Each row is a point. The points of each table are mixes of a few directions, plus a little noise. How many directions does each table use, and how many do they share? Where both have some left over, give the other angles between the two spaces (their principal angles), to ten degrees, smallest first.

First (5 x 3):
[[-.04, .55, -.03],
[-.03, .37, -.02],
[-.02, .32, -.02],
[.02, -.38, .02],
[.06, -.87, .05]]
Second (5 x 3):
[[-.44, -.04, -.16],
[-.24, -.02, -.08],
[.94, .08, .33],
[.12, .01, .05],
[-.37, -.03, -.13]]
Directions: first 1, second 1, shared 0; angles 90

First (9 x 6):
[[-.35, -.16, .26, -.21, .30, -.18],
[.17, -.63, .03, -.19, .20, .36],
[.60, .06, -.40, .27, -.42, .39],
[-.57, .14, .33, -.18, .29, -.45],
[.13, -.31, -.02, -.08, .07, .21],
[-.40, .13, .22, -.11, .20, -.32],
[-.36, -.24, .28, -.25, .35, -.16],
[.03, .94, -.23, .41, -.48, -.34],
[.74, .06, -.48, .33, -.51, .49]]
Second (7 x 6):
[[-.33, -.34, .28, -.28, .37, -.09],
[-.34, -.34, .29, -.27, .38, -.10],
[.40, .42, -.35, .34, -.46, .12],
[-.26, -.27, .24, -.23, .31, -.08],
[-.16, -.16, .14, -.12, .18, -.04],
[.75, .77, -.64, .63, -.85, .22],
[-.07, -.07, .06, -.05, .07, -.01]]
Directions: first 2, second 1, shared 1

First (8 x 9):
[[-.15, -.06, .94, .68, -.39, .52, -.07, .68, -.01],
[.04, .02, -.26, -.19, .11, -.14, .02, -.19, .00],
[.12, .04, -.71, -.51, .29, -.39, .06, -.51, .00],
[.01, .00, -.05, -.03, .02, -.03, .00, -.04, .00],
[.06, .02, -.35, -.25, .15, -.19, .03, -.25, .00],
[-.03, -.01, .20, .15, -.08, .11, -.02, .15, .00],
[.10, .04, -.64, -.46, .27, -.35, .05, -.46, .00],
[-.14, -.05, .87, .63, -.36, .48, -.07, .62, -.01]]
Second (8 x 9):
[[-.09, .10, -.11, -.01, -.12, .54, .01, -.52, .24],
[.28, -.22, .17, .12, .44, -.63, -.04, .54, -.34],
[-.07, .00, .08, -.09, -.15, -.54, .02, .57, -.19],
[.10, -.05, .01, .06, .17, .07, -.02, -.10, -.01],
[-.22, .17, -.11, -.10, -.35, .40, .03, -.34, .23],
[-.10, .08, -.07, -.03, -.14, .31, .01, -.28, .15],
[.34, -.29, .22, .14, .54, -.91, -.05, .81, -.48],
[-.25, .21, -.18, -.09, -.38, .75, .03, -.68, .38]]
Directions: first 1, second 2, shared 0; angles 80

First (9 x 12):
[[.02, -.05, -.09, .23, .05, -.06, -.02, .21, .00, -.12, .04, -.45],
[.01, -.05, -.19, .45, .09, .07, .00, .38, .21, -.17, .08, -.48],
[.01, .13, .04, -.43, -.07, .03, -.02, -.31, -.20, -.05, .00, .30],
[.00, .05, -.10, .04, .02, .10, .00, .05, .07, -.11, .05, -.05],
[.00, .04, -.28, .38, .09, .25, .02, .33, .31, -.24, .13, -.27],
[-.03, -.10, .30, -.19, -.07, -.21, .02, -.23, -.13, .37, -.16, .38],
[-.04, -.10, .33, -.21, -.08, -.18, .04, -.27, -.08, .43, -.17, .53],
[.01, .11, -.24, .10, .05, .22, -.01, .13, .13, -.28, .12, -.16],
[.01, -.02, .22, -.36, -.08, -.22, -.02, -.29, -.31, .16, -.10, .19]]
Second (11 x 12):
[[-.01, .01, -.02, .03, .01, .07, .01, .01, .08, .01, .00, .09],
[-.04, .05, -.10, .13, .01, .29, .06, .05, .34, .03, .03, .37],
[-.01, .01, -.02, .03, .01, .05, .01, .01, .06, .01, .01, .07],
[.01, -.01, .02, -.02, .00, -.05, -.01, -.01, -.06, .00, -.01, -.07],
[.00, .00, .01, -.01, .00, -.02, .00, .00, -.02, .00, -.01, -.02],
[-.02, .03, -.06, .07, .01, .16, .04, .03, .19, .01, .02, .21],
[.11, -.14, .26, -.33, -.04, -.73, -.15, -.13, -.86, -.07, -.08, -.94],
[-.02, .03, -.06, .08, .01, .17, .04, .03, .21, .01, .02, .22],
[.08, -.10, .19, -.24, -.03, -.54, -.11, -.10, -.64, -.05, -.06, -.70],
[-.04, .05, -.11, .13, .01, .30, .06, .05, .36, .03, .04, .39],
[-.05, .06, -.11, .13, .02, .30, .06, .05, .36, .03, .04, .39]]
Directions: first 3, second 1, shared 1
